Every row gives one point. Any point is a mix of the corners, with weights that add up to 1. It lies inside the corners' shape when no weight is negative. Is each point inside? If not, which corners have a negative weight?
In the rows, zero is written as 128.

Corners:
(1): [147 137  67]
(2): [ 91  85 131]
(3): [134 150 188]
(4): [119  70  95]
Points:
[135 120  84] => inside
[125 122 140] => inside
[145 121  80] => outside (2)
[141 115  93] => outside (2)
[143 134  77] => inside
[113  88 130] => outside (1)
[133 131 136] => inside
[ 92  81 142] => outside (1)

Corners:
(1): [100 114 156  79 166 118 148 147]
(2): [159 158 158 106 103  91 127 129]
(3): [ 96 122  83 160 115 154 110  62]
(4): [180 124  85 121 157 157 163 184]
(5): [106 117 153 151 181 179  35 130]
(6): [145 117 154 157 187 108  99 159]
(7): [190 151 169  56 157 116  97  53]
(8): [181 193 151 120 183 129  78 112]
(9): [180 107  55  91 122  92 165 148]
Points:
[141 147 141 130 155 122  95 108] => outside (4)
[152 135 126 112 162 124 125 122] => outside (2, 5)
[137 115 112 103 139 125 156 137] => outside (5, 8)
[148 141 121 121 145 117 125 114] => outside (5)
[161 132 125 108 145 109 131 131] => outside (5)
[149 144 148 114 129 112 114 130] => inside
[164 138 127  96 151 109 132 121] => outside (5)
[171 134 149  98 168 103 134 148] => outside (3, 5)
[151 136 127 121 145 133 101 110] => outside (1)

Corners:
(1): [125 129 147 120 147 184 140  88  41 109 154 157]
(2): [151 180 115 182 126 165  99 148  81 138  78  94]
(3): [176 165 177 120 172 136  85 113 133 105 152 113]
(4): [ 97 154 171 103 127 101 173  68  75  85 134 173]
(5): [140 165  95 102 190 172 180 140  69  76 173  94]
(6): [ 83  68 137 139 135 112  96 107 115 111 167 101]
(7): [111  99 129  87 134  82 106 168 129 155 107 151]
(8): [145 118 114 184 171  82 118 179 143 130 163 105]
(9): [193 169 149 159 182 112  62 125 144 179  55 102]
(10): [ 49  81  79 115 123 163  87 194 162 219  81  97]
(11): [122  91 112  74 134 105 152 189 168 134 110 109]
(12): [174 144 118  83 119  99 114 126 139 150 119 168]
(13): [155 136 137 151 114  81  78 114 132  97  73 166]
Points:
[141 127 124 106 137 118 120 133 124 132 127 135] => inside
[124 113 124 101 138 109 128 157 134 133 114 126] => inside
[127 116  95 115 156 120 125 178 142 152 111 119] => outside (2, 3, 4, 6)
[137 144 119 140 161 127 123 135 113 114 141 107] => outside (1, 7, 11)
[145 128 120 109 161 129 127 162 132 115 156 124] => outside (2, 4, 6, 9)
[132 134 140 121 144 147 126 108  82 120 133 145] => inside
[134 144 130 123 149 127 128 124 104 119 125 124] => inside
[ 93  91  99  96 135 100 141 150 135 118 149 126] => outside (1, 2, 3, 9)
[127 125 112 134 143 141 118 146 119 112 139 109] => outside (4, 7, 9)

Corners:
(1): [129 129 167 123 172 120 188 167 146 144 139 178 149 143 171 111 122  81
 135 127]
(2): [208 184 120 161 144  87 158  98 123 154  67 112  99  80 154 108  94 108
  68  61]
(3): [155 136  92 187 148 118 174 122 134 138  87 122 124 160 129 143  79 129
 124 105]
(4): [160  77 155 140 177 124 157 128 117 135  68 121 145 124 159 126 146 127
 107  37]
(5): [177 117 120 149 136 122 139 125  99 128 145 135 113 137 142 143 116 161
 109  64]
(6): [ 26 119 127 141 128 121 104 127 119 158 132  94 122 118 122 156  57 160
 210 162]
(7): [109 125 125  86 123 188 122  89 104 151 142 161 135 136 191 150 165 115
  70 114]
(8): [182 166 177 117 131 167 123 141  98 170 133 158 103  69 113 103 132  71
 112 112]
(9): [153 141 117 141 170 144 130 132 118 104 152 139 100 107 117  69 101  90
 124  80]
(10): [125 100 103  81  76 204 141 156 138 143 184  64  76 121  72 158 144 101
 119 104]
(11): [141 170 157 140  40 116  95 140  23 146  83 165 113  88 125 219 184 101
 115 175]
(12): [180 120 164 117  80 135 153 193 148 133  68 109 133  99 158 147 126  83
 100 118]
(13): [158 160  88 122 127 138 148 142 157 160 134 133  92 156 129 100 104 111
 151 116]
(14): [123  94 126 144 129 118 157 111 151 156 113 155 190 172 143 110 138  99
 135  86]
(15): [ 99 140 138 128 153 119 125  77  90 110 165 177 128 129 111 115  89 158
 191 154]
(16): [141 141 118 150 136 131 139 124  93 127 140  98 164 137  93  84 144 120
 118 102]
(17): [163 162 182 100 153 178  89  64  80 129 179 157 130 172  78 135 161 111
 125 108]
(18): [119 128 101  93 100 148 113 174  96 117 144  87 151 113  35 182 148 115
 142 169]
(19): [135 114 154 143 151 119 125 161 116 105 147 136 143  72  90  90 133 114
 125 166]
(20): [ 76  84 156 114 149 148 125 122  80 135 138 164 118 141 140 139 128 158
 107  94]
(21): [ 30 127 168 142 180 144 127 112 130 137 174 169 171 130 111 101 111 168
 170 134]
Points:
[127 128 140 125 133 145 122 121  99 131 131 128 129 114 115 140 131 129
 120 116] => outside (1, 13, 14)
[135 135 146 127 141 135 129 130 109 134 132 144 131 114 126 116 126 114
 127 112] => outside (3, 10)
[138 127 138 134 138 132 137 131 110 136 131 137 126 126 131 131 121 124
 128 105] => inside
[129 128 128 129 132 136 133 126 107 132 137 131 135 129 115 131 125 127
 131 116] => inside

Corners:
(1): [ 86  97 147 141 124  92 151 163 145 204 173 149 126 116 131 163 134 155
 134 129]
(2): [104  99 130  61 143  55 135 130 147 136 125 166 130 121 115 138 107 148
 115  99]
(3): [142 150 111 138 136  66 176  77 149 139  94 146 163 118 196  86 175  83
 152 145]
(4): [136  95 145  83 121 129 119 147 140 168 153 145 133  54 134 123 112 174
 131 151]
(5): [163  99 116 108  80 146 149 177 120 171 160 206 137  97 152 125 103 144
 119 113]
(6): [128  58 118  94 134 138 112 158 110 157 165 105 146 139 118 176  93 136
  98 110]
(7): [136  89 150  79 143 137 205 147 141 123  96 168  95 141 138 124 111 143
  83 114]
(8): [167  84 129  98  96  83 120 168 104 157 137 125  94 137 120 129 129 157
 182 134]
(9): [146 103 112 118 138 120 167 137 146  85 118 152 156 103 107 116  98 181
 130  71]
(10): [128  94  58  94  84 100  91 144 153 183 126 100  90 133  79 161 167 203
 105 118]
(11): [191 118 129 189 169 124  99 124 154 143 104 150 185 169 142  43 127 177
 138 125]
(12): [140  43 148  90 115 115 169 103 147 135 177 207 107 109 159 145 113 137
 146 103]
(13): [163 136 135 121 164 106 160 113 171 157 104 135 178 117 198 117 211 132
 170  90]
(14): [107 142 119 113 138 111 121 113 178 129  87 167 151 117 144 128 186 127
 184 128]
(15): [144 149 169 124 150 126 142 137 209 163 128 120 131 133 170  80 116  99
 185 109]
(16): [117  98  89 134 164 113 133 135 146 105 128 188 109  69 154 112 123 128
 125  58]
(17): [149 102 128  60 129  93 156 151 161  99 178 148 112 137 137 150 139 141
  91 144]
(18): [181 141 203 166 149 112 106  87 124 126  63 101 177 177  91 117 161 130
 116 115]
(19): [140 177 156 154 177 161 113  36 103 126 115 128 201 155 127  46 151 175
 122  63]
(20): [146 112 129 105 138 106 131 116 134 142 142 166 116 149 146 200  93 159
 114 126]
(21): [154 130 149 165 138 121  99  66 123  85  79 109 178 184 177  57 151 186
 107  81]
Points:
[137 100 124 124 129 113 112 133 134 138 136 147 130 134 122 118 131 147
 128  98] => outside (3, 4, 7, 9, 13, 20)
[136 106 125 104 128  93 148 132 152 128 122 159 118 123 148 136 139 137
 136 110] => outside (4, 6, 11, 19)
[142 103 131 108 132 121 136 135 138 147 133 145 141 119 141 128 128 150
 126 113] => inside
[146 111 127 130 138 113 130 120 133 140 135 139 151 131 138 103 134 148
 130  93] => outside (4, 7, 14, 20)
[149 132 131 129 143 115 120  92 148 115 109 145 159 135 148  99 147 157
 130  97] => outside (1, 6, 7, 8)
[146 105 142 131 134 118 138 132 148 133 125 150 141 120 153  99 125 138
 137 122] => outside (2, 10, 13, 19, 20)

Corners:
(1): [134 117 128 126 137 191  98 152 127 131 101 147 128 105 122 123 141 135
  65 131]
(2): [182 132 130 129 129 160 130 140 102 132 115 167 153 152 166  95 121 191
 101  83]
(3): [132  94 133 131 122 155 114 163 122 107 112 175 116 146 175 148 133 140
 117 191]
(4): [ 99 152 104 191 124  89 113   7  92 149 169  80 131 100  63 137 122  70
 162 145]
(5): [109 147 125 145 113 113 131  94 145 138 133 148 129 134 161 117  96 137
 121  73]
(6): [176 115 112 124 122 153 124 161 167 110  94 156 126 133 158  84 139 153
 111 158]
(7): [140 148 180 136 105 175 142 180  77 132 121 178  97  91 158  95 103 143
 150 105]
(8): [147 175 153 139 151 150 133 173 126 129 112 161 111 129 148 114 159 141
 146 112]
(9): [138 132 100 131 105 133 133  99 116 132 105 154 153 130 183 104 169 125
 119  99]
(10): [140 129 116  85 122 187 132 168 132 135 123 118 158 140 154 129 127 138
 127 129]
(11): [170 140 144 116 119 153 126 163  99 144 114 107  94 166 161  95 163 131
 113  94]
(12): [ 74  90 150 140 115  98 119 140 139  92 141 107 159  92  86 154 146 117
 160 131]
(13): [ 73 160  65 168 147  47 124  69  94 138 172  53 132 111 115 124 153  66
 123 145]
(14): [182 117 123 106 124 156 133 137 118 131 112 164 159 118 123 138 137 127
  94 110]
(15): [ 87 174  82 166 142  67 136  15  67 161 125  90  77  96  96  96 140  98
 119 126]
(16): [108 131 158 164 120  53 133  86 144 132 117  91 154 130 129 145 119 132
 135 142]
(17): [114 137 153 124 155 159 163 138 114 113 144 158 143 182 125  81 137 143
 115 122]
(18): [127 142 136 111 118 144 136 145 121 169 135 190 133 147 132 101 145 176
  94 107]
(19): [147  78 171  99 166  81  97 140 142 110 143  78 134 102 151 136 121  62
 192 167]
(20): [119 107 124 116 109  47  54 124 138 107 121 113 174 117 161 156  88  87
 180 130]
(21): [122 123 143 111 112  96  75  74 140  84 132  66 132  76 145 129 140 116
 140 160]
Points:
[129 136 126 143 117 134 122 120 112 125 122 140 141 127 150 123 141 129
 117 110] => outside (6, 10, 15, 18, 19)
[139 117 152 131 128 128 110 134 126 119 124 130 132 123 141 117 135 128
 139 136] => outside (5, 10, 13, 14, 15)
[146 135 148 113 125 128 120 140 118 126 117 144 135 140 169 118 123 140
 136 115] => outside (1, 4, 6, 12, 13)
[136 123 132 122 122 138 120 156 153 118 116 151 155 140 150 128 130 157
 108 132] => outside (4, 7, 9, 11, 15, 19)
[128 135 129 137 128 125 125 109 117 128 132 119 132 120 128 120 137 122
 127 129] => outside (20)
[130 115 156 122 127 133 109 139 135 114 121 124 151 131 140 134 141 136
 139 139] => outside (5, 6, 7, 13, 14, 15)
[114 134 123 133 129 108 121  95 123 133 135 122 150 121 124 125 134 129
 124 116] => outside (3, 6, 7, 11)

Corners:
(1): [125 118 134 148 134 129 191 170 132 145 168 146 103 163 181 117 157 140
 135 151]
(2): [120 137 147 167 137 116 169 153 126  87 108 117 101 145 182 138 109 149
  98 182]
(3): [149 110 102 172 127 108 155 169 184 147 179 110  92 173 120 175 106 111
 153 191]
(4): [125  90 144 113 161 144 121 199 134 148 160 110 103 124 198 141 140  98
 147 192]
(5): [129 144 168 154 147 115  61  90 107 121 165 160  91 142 139 108 122 149
 135 142]
(6): [127  73 116 156 156  97 203 185 128 141 171  96 141 145 142 161 138 156
 129 188]
(7): [ 64 121 111 111  96 124 127 141  68 135  88 129  88  99 109 127  94 126
  93  95]
(8): [142 143 155 165 145 128 117 151  83 132 177 149 108 141 135 133 100  98
 190 166]
(9): [136  54 136 157 194  94 152 209 163 131 143 189 110 166 144 169 128 127
 152 184]
(10): [ 72 122 114 129 106 144 129 132 120 143 103 151 155  87 142  83 118 168
  80 115]
(11): [102 121 118  99  69 127 102 169  85 130  64 120 132  51 148 131 134 195
 103  87]
(12): [ 88 133 165 126  75 147 133  71  87 120  58 137 124  90 122 121 146 155
  74 108]
(13): [114 109 145 126 184 148 156 205 127 119 137 127 135 163 156 176 118 155
 179 155]
(14): [118 175 162 160 143 120  80 105 117 136  99 130  92 135 114  92 132 141
 171 171]
(15): [126 120  97 138 177 113 160 131 127 109 164 144  83 106 144 143 146 120
 194 183]
(16): [135  92 142 191 166  84 201 193 172 125 211 105 105 128 171 162 122 102
 163 127]
(17): [130 105 123 100  82 136 109 105  61 158  45 128 144 101 162 116  83 154
  94  63]
(18): [136 149 140 152 141  98  76 134  98  81 121 138 131 162 124  84 143  93
 175 148]
(19): [141 123 126  82 110 178 144 169  96 116  85  90 109  80 101 124 115 166
  78 106]
(20): [156 201 138 126 184 112  78 112 107 139 124 152 122 132 152 125 125 108
 130 179]
(21): [113 106  97 164 100 163 123 170  59 118  43 127 133 113 153 116 150 178
  88  71]
Points:
[121 118 127 141 127 125 131 147 110 133 126 134 112 120 136 128 127 134
 128 135] => outside (2, 13)
[123 130 132 143 125 125 126 137 105 130 126 127 114 121 142 121 123 137
 128 137] => outside (9, 13)
[122 128 145 148 139 116 129 136 116 131 135 140 116 142 123 129 116 127
 140 140] => outside (2, 4, 11, 15, 21)
[120 125 146 146 136 130 147 161 116 132 144 115 108 135 149 144 127 147
 128 153] => outside (9, 10, 15, 17, 18)
[120 129 136 137 141 117 124 138 120 141 138 144 114 140 144 126 129 130
 151 162] => outside (2, 16, 19, 21)
